Rows are points. The points of each table are mixes of a few directions, plus a little noise. Count the directions of each table, and those that both share. Where both have some left over, give the other angles between the two spaces (their principal angles), to ten degrees, smallest first.

First:
[[ -3   4  -2]
 [-45  52 -27]
 [ -3   4  -2]
 [ 52 -60  31]]
Second (5 x 3):
[[-35  39 -19]
 [-27 -11  45]
 [-36   4  33]
 [ 47  -4 -43]
 [ 51 -27 -14]]
Directions: first 1, second 2, shared 1

First:
[[ 24  -1   5 -13  -3 -18]
 [ 17 -21  13  -1  -6 -22]
 [ -8 -12  28  40 -16  40]
 [-44  10  11   5  20  13]
 [ 21  35  48 -37  16 -21]
 [ -8   6 -55 -23  11 -22]
 [ 16  26  42 -13   3   5]
 [ -6 -12 -54  14 -11  13]
 [-11 -33 -39  28 -14  11]]
Second, 8 rows:
[[-20 -36 -21  20  -8  36]
 [ 18 -40  24  -1  -7 -20]
 [ 38  41  42 -24   7 -60]
 [-19  16 -27 -24  16  10]
 [ 16 -19  21   9  -9 -13]
 [ -3  26  -2  20  -6  11]
 [  4 -14   5  -8   2  -8]
 [-34  26 -42   9   5  44]]
Directions: first 4, second 3, shared 2; angles 50

First, 9 rows:
[[ 38  60 -59 -20  46  31  -4 -18   8]
 [  4   0  -4  -3  -9   8   5  -1  -4]
 [-11 -19  18   5 -18  -7   3   5  -4]
 [ -4 -15  10   1 -25   5   8   3  -7]
 [-22 -11  24  13  28 -38 -19   7  13]
 [ -3 -13   9   1 -21   3   7   3  -6]
 [  3   9  -7  -1  13  -1  -4  -2   4]
 [ -4 -10   8   2 -14   0   4   2  -4]
 [ -1  -1   1   0  -1  -1   0   0   0]]
Second, 8 rows:
[[ 26  12   8 -26  26  11   5   3  22]
 [ 20  15   4 -15  15   6  -2  -5  11]
 [  7  -9 -20  23  -6  -2 -37  -7 -20]
 [  1   9  -1   4  -7  -3  -6 -11  -7]
 [ -7  40   6   9 -28 -13  -3 -42 -18]
 [-32 -39  -4  15 -11  -4  15  28  -5]
 [-17 -18   5  -1  -1  -1  20  18   6]
 [  2 -11   2  -9  12   5   8  15  11]]
Directions: first 2, second 3, shared 0; angles 40, 80

First:
[[-31  20 -23  12   4   7  -8  -3  -3  -5 -10  -8   3  -4]
 [-19   1   0  23  25  -2  28   4  19   1 -22  -3  -7  17]
 [ 31  12   5 -14  18   6  18 -19  -1  21   4   8 -24 -10]
 [ 17  -2   9   5  13   4   1 -10  22 -21 -11  -5  -3 -11]
 [-10  36 -12  20  13   3   9  16   2  -5 -16  12  -2   4]
 [ 19 -11  17 -19 -39   4 -26   1  -3  19  31  14  18   5]
 [-45  33 -28  18   2  24  -8 -21  16  24  -6  -2   4   7]
 [ 15 -50  14 -34 -35 -24 -17  17 -43   0  31  -5  10  -1]
 [ 23 -40  19 -10   0 -23   2  15 -10 -35  -2 -11   1  -9]]
Second, 10 rows:
[[ -3   8 -10  -9  -8  -9   1  17 -34  12  10   8  -3   2]
 [ 15 -22  15  -1   8   1   4 -17  24 -11  -5 -10  -3  -4]
 [ -8  14 -11  -2  -7  -3  -2  13 -22   9   5   7   0   3]
 [ 24 -36  24  -4  12   0   7 -24  33 -15  -5 -15  -5  -7]
 [ -9   7   4  22   9  18  -7 -20  50 -16 -17  -6  10   0]
 [ 12 -10  -1 -22  -7 -18   8  16 -44  14  16   5 -10  -1]
 [-50  60 -24  49   1  36 -23  -7  54 -12 -26   6  26   9]
 [ 37 -44  17 -38  -2 -28  17   8 -45  11  21  -4 -20  -6]
 [ -8  11  -7   2  -3   1  -2   6  -8   4   1   4   2   2]
 [ -8  12  -8   3  -3   1  -3   7  -7   4   1   4   2   2]]
Directions: first 6, second 2, shared 2

First (11 x 20):
[[ 14  15 -10 -10  -8  10  -3  21  -7  60  -4  11  24  -2  10  21   9  19
   -1 -31]
 [ 13   9  -8  -4  -5  26   3   1   7  -6 -14  20  31   2 -17  21 -14  23
  -22 -12]
 [ 17  -6  22  -3 -12 -30  -6   1   2  12  11  14 -10 -29  26 -10 -19  -2
   29  13]
 [ -1  -7  14  -1  -3 -40  -7   9  -9  40  20 -13 -31 -16  37 -20  13 -20
   39   5]
 [ -7 -11  10   6   4 -13   1 -13   4 -35   6  -7 -20  -3  -1 -17  -7 -14
    7  23]
 [ 13   9  -6  -4  -6  27   3  -1   8 -11 -15  22  32   0 -19  21 -17  24
  -23  -9]
 [-26  -8  -6   8  15  -3   3  -8  -4 -23   5 -28 -25  19  -8 -16  20 -23
   -2  11]
 [ 20   5   4  -4 -11  16   1  -4  11 -19 -12  29  29 -12 -12  16 -29  23
  -14   1]
 [-14  -5   0   4   7 -13  -1   0  -6   5   9 -20 -22   6   8 -13  17 -17
   10   4]
 [  5   9 -12  -3   0  29   4   0   4  -9 -15  12  27  10 -21  19  -6  18
  -26 -12]
 [-33 -10  -9  10  19  -9   3  -6 -10 -13  10 -41 -36  24  -2 -22  33 -32
    3   9]]
Second, 8 rows:
[[ 14   2   7   1   9 -23 -14  24  -9  32 -23  22   1 -32  12  18  -9  -8
   30  -4]
 [-11  -2  -6  -1  -7  18  11 -19   8 -26  18 -18  -1  26 -10 -14   7   6
  -25   3]
 [ -8  -1  -4  -1  -5  13   8 -14   5 -18  13 -13  -1  18  -7 -10   5   4
  -18   2]
 [ -2   0  -1   0  -1   4   2  -4   1  -5   4  -3   0   5  -2  -3   1   1
   -5   1]
 [  7   1   4   1   5 -12  -7  13  -5  17 -12  12   1 -17   6   9  -5  -4
   16  -2]
 [ 24   3  13   2  16 -41 -25  43 -17  57 -41  40   2 -57  22  32 -16 -14
   55  -7]
 [-13  -2  -7  -1  -9  22  14 -23   9 -31  22 -22  -1  31 -12 -18   9   7
  -30   4]
 [-11  -2  -6  -1  -7  18  11 -19   7 -25  18 -18  -1  25 -10 -14   7   6
  -24   3]]
Directions: first 3, second 1, shared 0; angles 40

First:
[[  1   4  -5   0   2   5   0   1   7  -5  -5   3  -9   6   6   3  11   0
    1  -3  -7  -2  -1   1   6   4  -7 -12  -1  -5  -4   7]
 [  2   8 -12   0   6  11  -1   3  15 -11 -10   6 -19  14  13   6  25   0
    1  -7 -15  -4  -1   2  14   9 -15 -28  -3 -12  -9  17]
 [ -1  -6   9   0  -4  -8   0  -2 -11   8   7  -4  14 -10 -10  -4 -19   0
   -1   5  11   3   1  -1 -10  -7  11  20   2   8   7 -12]
 [  0   0  -1   0   0   0   0   0   1   0   0   0  -1   1   1   0   1   0
    0   0  -1   0   0   0   1   0  -1  -1   0   0   0   1]
 [ -1  -3   5   0  -2  -4   0  -1  -6   5   4  -2   8  -6  -5  -2 -11   0
    0   3   6   2   1  -1  -6  -4   6  11   1   5   4  -7]
 [ -3 -17  25   1 -13 -23   1  -7 -32  25  22 -12  42 -29 -28 -12 -55   0
   -3  16  34  10   3  -4 -30 -20  33  60   6  25  20 -36]
 [  2  11 -17   0   8  16  -1   5  21 -16 -15   8 -28  20  19   8  37   0
    2 -10 -22  -6  -2   3  20  13 -22 -40  -4 -17 -14  24]
 [  2   8 -12   0   6  11  -1   3  15 -12 -11   6 -20  14  14   6  26   0
    1  -7 -16  -5  -1   2  14   9 -16 -29  -3 -12 -10  17]
 [  0   0   0   0   0   0   0   0   1   0   0   0  -1   1   1   0   1   0
    0   0  -1   0   0   0   1   0  -1  -1   0   0   0   1]
 [ -1  -5   8   0  -4  -8   0  -2 -10   8   7  -4  14 -10  -9  -4 -18   0
   -1   5  11   3   1  -1 -10  -6  11  19   2   8   7 -12]]
Second, 10 rows:
[[  2  12 -19  -1   9  17  -1   5  23 -18 -16   9 -30  21  21   9  40   0
    2 -12 -25  -7  -2   3  21  14 -24 -43  -5 -18 -15  26]
 [  0  -1   1   0  -1  -1   0   0  -2   1   1  -1   2  -1  -1   0  -2   0
    0   1   1   0   0   0  -1  -1   2   3   0   1   1  -2]
 [ -2  -9  14   0  -7 -13   1  -4 -18  14  12  -7  23 -16 -16  -7 -30   0
   -1   9  18   5   2  -2 -16 -11  18  33   3  14  11 -20]
 [  1   4  -6   0   3   6   0   2   8  -6  -5   3 -10   7   7   3  13   0
    0  -4  -8  -2  -1   1   7   5  -8 -15  -1  -6  -5   8]
 [  1   7 -11  -1   6  10  -1   3  14 -11 -10   5 -19  13  13   5  25   0
    1  -7 -15  -4  -1   2  13   9 -15 -27  -3 -11  -9  16]
 [ -2 -13  20   1  -9 -18   1  -5 -24  19  16  -9  32 -22 -22  -9 -42   0
   -2  12  26   7   2  -3 -22 -15  25  45   5  19  15 -27]
 [  1   3  -6   0   3   5   0   1   7  -5  -5   3  -9   6   6   3  12   0
    1  -3  -7  -2  -1   1   6   4  -7 -13  -1  -5  -4   7]
 [  1   7 -11  -1   5  10   0   3  14 -10  -9   5 -18  13  12   5  24   0
    1  -7 -14  -4  -1   2  13   9 -14 -26  -3 -11  -9  15]
 [ -1  -4   6   0  -3  -5   0  -1  -7   5   5  -3  10  -7  -6  -3 -12   0
    0   3   7   2   1  -1  -7  -4   7  13   1   6   4  -8]
 [ -2  -8  12   0  -6 -11   1  -3 -16  12  11  -6  20 -14 -14  -6 -27   0
   -1   8  16   5   2  -2 -14 -10  16  29   3  12  10 -18]]
Directions: first 1, second 1, shared 1

First (11 x 32):
[[  1  -2   4   1   2  -1   3   0   3  -5  -7   1  -1  -3   0  -4  -1   0
    0  -3   0   1   2   2  -4  -1  -1   2   1   2   0   0]
 [ -2   5 -12  -2  -4   3  -9   2  -7  15  18  -3   3   7  -1  11   2  -1
    1   7   0  -2  -5  -5  11   3   3  -4  -2  -4  -1   1]
 [  7 -16  37   8  14 -10  28  -5  23 -48 -60  10  -8 -23   2 -36  -6   3
   -2 -23  -1   7  16  17 -36  -9 -11  14   5  13   2  -4]
 [ -4  10 -23  -5  -8   6 -17   3 -14  29  37  -6   5  14  -1  22   4  -2
    1  14   1  -4 -10 -10  22   6   7  -9  -3  -8  -1   2]
 [ -3   7 -17  -4  -6   4 -13   2 -10  22  27  -5   4  10  -1  16   3  -1
    1  11   0  -3  -7  -8  16   4   5  -6  -2  -6  -1   2]
 [  0   1  -2  -1  -1   0  -2   0  -1   3   3  -1   0   1   0   2   0   0
    0   1   0   0  -1  -1   2   0   1  -1   0  -1   0   0]
 [ -2   5 -12  -2  -4   3  -9   1  -7  15  18  -3   3   7  -1  11   2  -1
    1   7   0  -2  -5  -5  11   3   3  -4  -1  -4  -1   1]
 [  0   0   1   0   0   0   1   0   1  -2  -2   0   0  -1   0  -1   0   0
    0  -1   0   0   1   1  -1   0   0   0   0   0   0   0]
 [  3  -8  18   4   7  -5  14  -2  11 -23 -29   5  -4 -11   1 -17  -3   1
   -1 -11   0   4   8   8 -17  -4  -5   7   2   7   1  -2]
 [  1  -3   6   1   2  -1   5  -1   4  -8 -10   1  -1  -4   0  -6  -1   0
    0  -4   0   1   3   3  -6  -2  -2   2   1   2   0  -1]
 [  0   1  -2  -1  -1   1  -2   0  -1   3   4  -1   1   1   0   2   1   0
    0   1   0   0  -1  -1   2   1   1  -1   0  -1   0   0]]
Second:
[[-12 -16 -17   2  -4  -5   7   0   7   1   5  -5   4  -5  14  -7  12  -9
   -3   5  10  -9 -14 -23  -5   0  -1   1 -15   7 -15   5]
 [ 15  15  17   9   5 -17  12   7   5 -16  -9   6  -2   8  13  -6   2  -8
   -6 -13  -7   1   4  13  -1 -16   0   9  10   8  -5  10]
 [ 31  38  20   2  -1  -1  -5  -2 -16  15  11  14   1  18  -8  22 -11   4
    7  -2 -17   9  19  35  24 -11   1  -3  29 -13  14   3]
 [  0 -15   1   1  -2   0  11 -11   5  -4 -12   9   9 -16   5  -6   4  -5
    4  -3   8  -5   4  -1  -9   0  -5   1  -4   3  -9   5]
 [-14 -27 -13  -4  -5  12   6 -13   5   6  -9  -2   2 -19  -4  -9   3   5
    8  10  12  -3  -5 -19 -11  11  -7  -6 -13  -2  -2  -9]
 [-11  -2  -5 -11   2  10 -24   2 -10   2  11  -1   6  -2 -15  13  -5   2
   -4  -4   1  -3   4   7   2  14  11  -3  -6  -4   3   1]
 [ -1   2   3   1   2  -1   0   3   2  -4  -3  -3  -4   3  -1  -3  -1   2
   -2  -1  -2   2  -1   0  -2  -1   0   1   1   1   3  -2]
 [ -9   6 -10  -2   0   4  -9  10  -2   8  11 -16 -12  13  -6   0  -3   8
   -2  11  -4   6 -11 -13   6   5   2  -4  -2  -4  10 -12]
 [  0   0   4   2   3  -3   3   3   4  -7  -6  -2  -4   1   2  -6   0   0
   -2  -3  -1   1  -1   0  -4  -2   0   3   0   3   1  -1]]
Directions: first 1, second 5, shared 1
